Every row gives one point. Examples show where two turns around zero, p and q, send a point. Where does a point land after both, in the order given? Backwards means that the second turn is done in reverse. Each puzzle has new turns, and all numbers are rounded.
In the rows, zero is written as 128.

Turn p:
[102  90 141] -> [115  93 159]
[160 105 124] -> [165 127 142]
[107 143  84] -> [122 107  82]
[140 147  97] -> [143 133  93]
[132 155 195] -> [ 95 180 165]
Turn q:
[147 158 142] -> [146 156 147]
[161 120  63] -> [177 115  75]
[148 116  94] -> [155 113 101]
[114 148 179] -> [103 150 173]
[ 99  94 161] -> [ 87  98 151]
[ 99 132 128] -> [101 135 120]
Where do these land?
p, then q: [122 123 159] -> [107 138 150]
q, then p: [135 162 100] -> [141 149  91]
p, then q backwards: [177 139 110] -> [162 159 101]
p, then q backwards: [150 118 152] -> [146 146 151]
p, then q: [ 56  97 120] -> [ 76  70 119]

Turn p:
[157  91 144 163 158 151] -> [149 104 170 161 150 155]
[170 127 101 151 121 141] -> [170 111 108 150 132 145]
[149 104 172 159 183 158] -> [147 126 198 149 168 151]
[114 140 165  84  83  76] -> [110 125 132  68  74  90]
[ 88 142 136 136  85 130] -> [109 157 120 143  88 102]
[111 117  98  94 110 122] -> [ 97 122  93 114 112 141]
[ 74 164  77 123 140  87] -> [ 84 137  71 123 157  78]
[160 140 130 113 145 159] -> [157 143 131 115 145 161]
Turn q:
[114 118  88  87 111 117] -> [115 117  72 111 124 111]
[179  96 135 126 114 138] -> [183 109 123 123 144 144]
[101 140 106  87 114  54] -> [110 126  77 154  99  63]
[124  86 160 122 138 144] -> [140  95 158 101 144 118]
[125 110 146 146 136 142] -> [129 112 156 123 136 138]
[109 140  84 123 150  85] -> [ 90 133  91 164 139 104]
[134 174 179 153 171 182] -> [124 186 203 110 146 151]
[139 160 125 179  90 161] -> [133 148 142 138  92 194]
Where do these land?
p, then q: [134 140 139 114  95  93] -> [148 114  92 127 106 106]
q, then p: [116 162  93 144  93 113] -> [129 150  89 168 104 121]
q, then p: [166 131 103 117 106 139] -> [155 129  96 133 142 157]
q, then p: [149 161 134 159 130 103] -> [165 143 136 157 125 101]
p, then q: [ 96  57 149 113 201 139] -> [ 81 108 209  80 145 108]
p, then q backwards: [ 96  69 177 124 166 196] -> [109 160 145 218 166 169]
q, then p: [137 133 112 147 101 122] -> [141 132 115 156 114 141]
q, then p backwards: [130 171 118 107 132 119] -> [100 164 124 126 114 143]

Turn p:
[ 86 140 117 136 146 164 153 134] -> [100 121 108 121 120 167 160 149]
[132  62 128 135 124 122 139 143] -> [133  72 150 159 133 127 113 132]
[129 142 117  95 135 121 118 148] -> [124 127 114 100 142 102 128 140]
[118 142 152 131 137 119 122 127] -> [118 147 144 128 134 122 145 125]
[127 135 117 147 127 109 134 146] -> [133 136 118 151 133 118 131 148]
[137 134 122 122 113 126  85  31] -> [116 159 117 120  93 129  94  38]
[146 115 128 138 150 138 137 144] -> [138 117 132 134 157 146 124 138]
[139 137 129 104 116 119 157 138] -> [158 118 122 113 124 113 147 136]
[137 145 141 143 105 133 109 141] -> [134 156 146 126 117 126 112 146]
Turn q:
[107 119 160 128 114 151 161 141] -> [104 108 156 141 124 155 143 154]
[157 154 153 147 123 111 109 128] -> [169 153 141 150 123 120 119 135]
[110 126 140 150 135 125 112 110] -> [123 128 137 157 134 121 119 106]
[123 103  72 144 116 109 123 142] -> [112 117  77 123 109  91 138 124]
[162 123 100 144 120 180 161 131] -> [124 134  95 119  85 180 146 131]
[132 146 121 129 108 116 152 118] -> [130 140 143 117 107 118 152 128]
[128 101 138 100 114 130 111 124] -> [130  96 136 112 127 125 100 132]
[109 151 143 125 137 128 103 129] -> [120 149 144 138 149 121 106 128]
[125 128 124  86 185 103 121 128] -> [140 126 122  95 193 122 130 113]
Where do these land?
p, then q: [127 138 141 131 165 141 148 141] -> [118 130 121 122 149 164 149 131]
q, then p backwards: [133 116 130 139  97 107 136 143] -> [113 122 124 122 101 111 144 148]
p, then q backwards: [121 144 162 128 171 124 148 139] -> [113 146 139 122 163 113 169 133]
p, then q: [131 137 115 107  92 146 122 128] -> [132 122 130 101 111 110 103 147]
p, then q backwards: [105 132 170 118 157 134 121 112] -> [ 95 146 127 115 141 130 162 102]
q, then p: [120 106 145 112 172 141 159 115] -> [118  95 131 117 146 173 143 107]
q, then p: [ 94 131 121 143 129 150 128 111] -> [ 99 138 129 138 102 141 142 119]
q, then p: [134 114 105 125 123 113 104 154] -> [123 121 104 139 139  98 109 137]
p, then q: [165 119 106 147  90 135 105 119] -> [152 146 116 138 107 113  77 127]
p, then q: [149 143  85 130  84  90 110 118] -> [156 156 107 124 100  71 115 121]

Turn p:
[158 173 139 159 109 178 111 145 107] -> [185 126 126 163 112 177 139 115 148]
[142 116 142 104 127 140 107 104  90] -> [150 116 151 119 138 124 132  87 102]
[140 125 173 154 153 117 116 165 133] -> [130  90 156 160 128 131  99 150 151]
[125  85 147  98  80 146 153 135 147] -> [139 133 150  78  74 104 134 140 126]
[115 189 153 146 122 116 129 117 118] -> [124 160 150 175 140 143 148 118 153]
[ 91 153 113 152 110  98  92 175 129] -> [116 168 127 171 122 154  85 161 110]
[179 149 138 138  99 118 106 125 139] -> [177 142 122 149 126 107 110 115 155]
[ 97  37  57 104 176  95 210  90 124] -> [ 32  86  67  65 131  69 167 133  76]
[118 112  84  70 168 130 160 115 142] -> [107 121 105  72 170 111 163 152 101]
[115 141 133 155 136 143  95 108 151] -> [119 139 125 126 140 161 103 108 159]
Turn q:
[148 114 139 146 153  88 170 116 128] -> [156 119 140 155 145 112 165 111  92]
[ 82  85  95 101 112 112 168 128  96] -> [ 76 145 118 127  85 111 161 132  77]
[162 129 146 127 157  96  79 152 145] -> [165 110 150 158 141  96  85 145 145]
[128 129 103 154  93 117 132 128  94] -> [124 165 127 145 114 164 128 136 103]
[ 77 156  69 149 159 122  77 122 145] -> [ 56 132 136 175 152 135  84 107 157]
[166 171 170  99  95 125 137 134  93] -> [189 163 104  84 124 127 105 121 114]
[ 88 100 159 145 111 171 143  85 180] -> [107 100 151 100 106 148 187 100 181]
[132 160 164 135 125 167 125 176 101] -> [142 142 145  68 158 143  99 153 123]
[153  83  80  93 156 111 124  87 103] -> [118  82  82 174  91 119 122 124  87]
[145 153 157 131 119 170 125 151 194] -> [148 121 127  95 163 125 143 149 199]
Where do these land?
p, then q: [138 171 171 116 188 138 119 182 148] -> [143  75 177 107 171 109 138 180 139]
p, then q: [129 132 157 159 123 140  97  93 120] -> [137 102 129 131 113 152 135  93 166]
p, then q backwards: [112 142 149 139  92  81 113  96 129] -> [ 85 153 123 126 117  76 109 128 136]
p, then q backwards: [129 163 117 153 109 117 131 104  98] -> [125 141 103 139 114  91 143  94 137]
q, then p: [160 171 146 159 140  91 104  67 152] -> [137 105  89 120 145 121 115  69 194]
p, then q: [ 99  96 107  77 145 146 159 135 113] -> [112 136 114  87 108  98 129 136  72]
p, then q backwards: [ 95  73  69 105 149 135 123 174 114] -> [140 104 102 103 148 168 149 156  52]
q, then p: [139 141 172 155 171 140 169 170 164] -> [112  64 155 124 171  90 145 159 138]
p, then q: [110  88  67  92  75 167 136 139 133] -> [125 173  53 100 100 126  96 148 100]
q, then p: [169 102 125 123  87 124 128 118 107] -> [176 132 101 139  93 130 138 133 120]

Turn p:
[100  97  99 184 115 162 158 150 111 125 143 139] -> [126  99 135 177 146 172 170 138 162 122 150 130]
[170 125 151  84 116 112 140 159 111 106 168  84] -> [130 133 142  75  96 144 115 186  91 118 155 134]
[127 125 110 123 160  80 111  76  99 134 138 103] -> [110 135  97 133 145  93 138 111  60 121 147 125]
[ 82 143  97 144 124 116 121 178 176 111 122 105] -> [ 93 111  90 119 153 144 116 154 176 100 104  97]
[117 143 101 152 183 181 123  79 138  94  90  90] -> [148 108 139 102 208 138 149  66 114 101 111 106]
[175  84 182 182 135 168 140 162 108 160 106 158] -> [179  79 191 160 121 118 145 152 150 192 130 136]
[141 129 144 115 125  79 170 123 146 149 189 157] -> [119 154 120 130  76  85 131 147 145 117 191 129]
[105 159 187 131 124 108  74  82 137 153 152 157] -> [100 170 157 163 136  71  65 107 121 136 131 140]
[137 179 140 126 125  98 164  97 114 143 143 107] -> [117 174 147 121 112  93 156 134 103 101 135 102]
[156 118 106 133 159 175  98 157  90 147  85 148] -> [185 121 120 135 166 151 144 130 124 186  96 146]
[161 111 144 123  69 116 145 148 168 130 140  79] -> [113 104 148 105  69 154 104 156 125 120 136  75]
[107 113 122 109  84 103 148 181 138  67 113 162] -> [119 100 102 124  80 153 123 158 169  85  96 174]
[143 156  98  93 104 150  95  96 160 122 111 149] -> [154 164 107 120 116 150  87  77 130 120 103 118]
[ 72 111 113  93 167 145 105 103  96 151  93 154] -> [101 142 100 130 167 126 147  77 122 173 108 180]
Turn q:
[132 113 103  59 166  99 133 191 144 106 142  75] -> [ 81 135 110 114 193 177 158 183 125 102 119  88]
[113  81 169 144 108 124 133 115 146 148 128 127] -> [135  81 151 135  99 110 153 147 142 149 124 136]
[128 110  49  83 136  83 185  94  92  94 138 172] -> [ 72 101  59 119 181 122 148  53 123 104 160 146]
[ 88 125 129 149 107 167 106 165 140 121 114 138] -> [102 141 150 160  76 144 106 146 128 118 118 135]
[173 141 133 166 129 154 136 139 164 173 104 126] -> [188 150 106 165 110 107 133 152 125 135  95 127]
[104 154 183 144 123 169 144 159 110 151 138 100] -> [130 176 182 131 100 131 153 150 105 165 118 134]
[118 163 160 155 111  89 127 132 155 134 119 130] -> [131 148 141 114 115  71 118 151 157 129 128 119]
[141 108  47 167 156  93 140  57  74  86 132 139] -> [133  89 101 159 184 112  96  44 112 113 201 120]
[131 136 172 121 156 142 133 113 163 101 129 145] -> [144 134 163 124 142 131 138 122 174 114  99 150]
[135 152 158 121  90 164 108 109 146 143  92  93] -> [160 143 142 113  79 138 125 122 140 151  93  84]
[185 107  48 117 111 105 122 126  64  79 177 147] -> [130 107  74 105 156 156 125  88  73  61 204 135]
[118 126 165 109 144 127  98 149 110 153  97 145] -> [117 118 150 108 127 123 103 148 103 141  78 141]
[ 99 147 148 127 129 148  98 117 156 175 153 129] -> [141 141 132 117 105 143 106 159 157 179 124 152]
Where do these land?
q, then p: [129 100 150 115 165  88 174 143  85 160 107 176] -> [114 113  89 149 125  74 185 120 122 150 118 184]
q, then p: [113 102 129 169 113 135  90  77 159  95 106 102] -> [119  76 159 132 116 136  70 122 111 130 153  85]
p, then q: [155 144  80 120 151 146 131  95  90 173 113 182] -> [185 166  76 135 147  86 133  89 116 149 141 135]
q, then p: [158 145 145 132 173 114 149 108 110 126 101 108] -> [144 122 132 101 146  75 149 123  93 138 126 118]
q, then p: [140 100 119  95  94 170 152 175 180 116 135 119] -> [137 110 147 120 115 187 168 128 178  90 104 114]
q, then p backwards: [125 162 123 164 128 118  89 117 161  85 156 144] -> [132 151 146 128 123 143 129 134 172 100 183 164]
q, then p: [ 61 136 166 134 125 176 117 108 150 136 118 132] -> [104 135 172 154 104 117  94 106 166 160 100 102]
p, then q: [129  81 163  94 181  89  89 170 125 170 169 126] -> [ 90 114  79 103 140 134  98 202 100 158 147 176]
p, then q: [137 168 160 136  88 100 141 152 177 176 137  83] -> [ 99 153 153 103 102 131 133 185 138 149 129  54]
p, then q backwards: [131 113 143  84 123  95 107 105  89  83  97 127] -> [145 115 139 114 118 141 120 153  81 149 115 195]
q, then p: [148 144  92 115 158  93 140 164  74 149  88 128] -> [118 140  91 134 183 114 170 142  77 130 104 153]
p, then q: [155 156 153 167  86 158 159 141 136 134 153  91] -> [147 157 190 117 109 140 170 162 127 121 121 100]
q, then p backwards: [148 123 101 148 103 134 107 158 120 109 154 132] -> [146 126 110 124 108 109 134 120 121  98 174 123]
p, then q: [ 63 117  68 118 103 177 148  80 136  81 157 144] -> [142 144 152 165 119 175 123  49 193 122 155 164]

Turn p:
[150 114 100 122 101 150 126  86 148 117 119 106 116 145] -> [156 139 116 124  99 132 147 115 120 110 127  84 107 156]
[ 92 163  94 140 120  95 148 120 156 170 114 179 136 161] -> [ 57 133 161 103 131 168 126 131 143 119  93 136 110 168]
[156 135 116  98 157 153 104 144 129 130 111 105 161 138] -> [169 153 111 135 154 133 104 124 153 132 107 108 156 132]
[ 97 145 170  99 144 163 129 169  86 115 160  98  71 135] -> [150 110 132 147 201 131 115 150  84 135 192 128 120  98]
[ 73 145  98 159 119 130 118  84 165 190 133 147 122 104] -> [ 44 128 129 125  99 160 114 124 157 115 126  90  86 116]
[149 116 126 136 121 146 131 105  85  94 129 149 156 137] -> [147 135 105 135  98 148 143 111 105 127 137 149 171 140]
[163 122 108 125 102 120  92 136 132 109  94 176 142  98] -> [143 144  92  79  90 123 109 134 138 106 101 163 136 127]
[113 172 167 114  65  65 157  98 105 180 173 152 129 100] -> [ 62 165 162  76 118 139 189 137 137 179 171 156 107  99]
[109 177 123 136 127  97 150  99 177 121 148 155 131 102] -> [ 84 140 158 118 122 130 148 100 173  92 140 154  98 128]
[101  73 176  93 167 149 104 171 133 104 144  97 111 164] -> [156  81 131 139 184  72  88 128 100 140 158  96 161 136]
[166 104 182 126 151 158 146 134 104 118 107 120 125 123] -> [188  83 121 135 128 134 131 119 129 162 138 140 149 110]
[130 119  60 137 119 112 168 129 164 154 137 157 140 101] -> [ 82 128 106 133 110 129 165 159 173 101  91 133 108 155]
[ 92 103 127 112 172 112 128 148  98 102 102  86 132 132] -> [135 111 133 154 172 103 127 116  91 118  94 112 163  96]
[143 119 116 166 122 143 112 141 132 117 142 114 160 136] -> [138 147 129 164  94 117 107 141 133 127 127 128 146 142]
[185 106 167 134 160 128  97 135  77 105 143  94  86 148] -> [192 126 101 157 144 101 112 102  78 183 145 148 116 121]
[127 134 117 152 102 129 139 150 158 121  94 113 130 125] -> [144 124 160 127 105 126 122 157 135 102 101 123 114 126]
Turn q:
[107 114 164 124 113 155 111 160 138 106 120 115 156 105] -> [115 115 177 136 127 153  98 129 111 130 163 119 146 136]
[112 156 150 145 151 114 152 132 148 141 143 133  43 100] -> [136 192 126 145 141 111 167 117 151 161 134  72 130 102]
[125 121 113 112 104 124 202 131 103 142 145 101 163 120] -> [114  81 121 100 126 149 184 162 101 112 120 120 148 112]
[169 104  75 159 132 107 118 117  37 146  93 153 135 125] -> [188  91  94  98 157 132 103 147 115 157  66 165  90 100]
[115 138 126 114 147 130  98 102 102 149  79 169 131 145] -> [104 150 120 116 143 132  91 113 133 153  78 166 116 131]
[119 113  93 138 139 152 130  91 163 118 142 117  96 110] -> [130 155  88 154 123 126 129 109 123 101 155 125 129  86]
[150 195 161 117 124 154 110 115 130 136 143  98 159 138] -> [127 140 126 109 114 147 131  97 103 107 119 105 146 203]
[166 105 127 114 152 123 162 106 130 107 144 171 154 127] -> [143 123 150  93 127 100 153 113 131  93 120 172 133 101]
[132 154  60 107 126  90  99 145 129  81 147 130 152 119] -> [149 133  98 113 116  75  92 189 112 104 143 143 146 147]
[155 124 136 124 104 103  96 141 161 141 109 102 158 126] -> [130  85 128 129  92 121  93 117 151 128 130 112 150 153]
[113 118 140 128  94 149  98 225 158 148  98 125 153 155] -> [108  99 160 128 114 179  88 163 183 160 175 130 130 170]
[112 145 128 162 140 108 153  91 158 107 132 109 154 156] -> [127 120 110 175 133 111 163 115 123 108 122 152 170 149]
[111 110 132 145 109 125 121  89 151 140 148 190  55 127] -> [131 191 131 166  88 117 145 114 149 143 114 136  85  76]
[121 116 155  98 132 145 165 168  61 110 114  98  80 141] -> [111 120 161 115 201 149 145 162 126 123 116  78  84 121]
[114 106 159 131 152 141 104 108 150 148 164 109 132 126] -> [108 124 129 142 116 117 137  74 109 139 165 125 114 134]
Where do these land?
p, then q: [163 136 135 125  87 159 147  80  97 110 162 109 113 123] -> [164 134 110 107 106 152 193 145 110  96 126 108 110 128]
q, then p backwards: [ 80  92 139 121 143 141 117 170 153 152 154 152 121 120] -> [117 153 177 144 106 119 127 117 120 161 184 134 124 115]
q, then p backwards: [156 126 144 115  94 138  95  93 108  61 110 106 100 108] -> [ 96 140  98 151 139 148  90 141 154  93  85  78 111 147]
q, then p: [110 110 119 163 141 102 101 134 142 142 159 174 122 136] -> [ 90 135 128 105 110 136 135 145 145 159 132 160  85 144]
q, then p: [100  96 110 153 157 160  68 155 130 184 127 143 133 144] -> [ 72 131  77 120 130 152  98 133 137 147 161 104  81 159]
p, then q: [ 89  80 140 145 162 117 100 131  98 134 137 113 137 141] -> [129  86 106 144 133 120 110 124  85 179 119 144 129 126]
p, then q backwards: [139 121  79  95 111 148 124  96  81  82 137 126 116 124] -> [132 170  92 143 139 163 151  84 128 122 172 101 126 119]
p, then q backwards: [ 73 132 127 118 167 129  72 124 106 183 146 146 135 108] -> [ 78 110 110  85 156 146 108 122 139 156  71 103 107 104]
q, then p: [160 193 138 115 115  91 176 176 163 133 117  99 129 163] -> [159 123 198 142 148  98 140 145 158 113 100  93 159 184]
p, then q: [156 160 113 140 125  95 183 154 160 145 101  88 124  98] -> [141 148 167 134 146 141 139 114 196 136 120  91 169 100]
p, then q: [187 109 132  89 103 133 125  95  93 107 132 137 148 110] -> [136 117  92  74  94 134 156 151 129  87 101 138 143 125]
q, then p backwards: [128 179 134 150 100 111 178 157 171 110  99 106 176 129] -> [118 102 121 117 120 168 179 149 123 114 121 146 209 152]
p, then q: [114 109 127 123 171 141 114 103 163 132 139 138 130 142] -> [111 114  97 173 126 107 120 105 122 115 137 143 120 127]
q, then p: [117 149 139 133  99  97 182 139 164 152  79 129 124 153] -> [127  96 179 133 105 131 119 157 175 101  99  96 152 135]
q, then p: [149 128 143 133 145 159 137 114  90  93 123 157 111 120] -> [167 117 117 122 149 150 124  89 134 129 136 162 120 104]
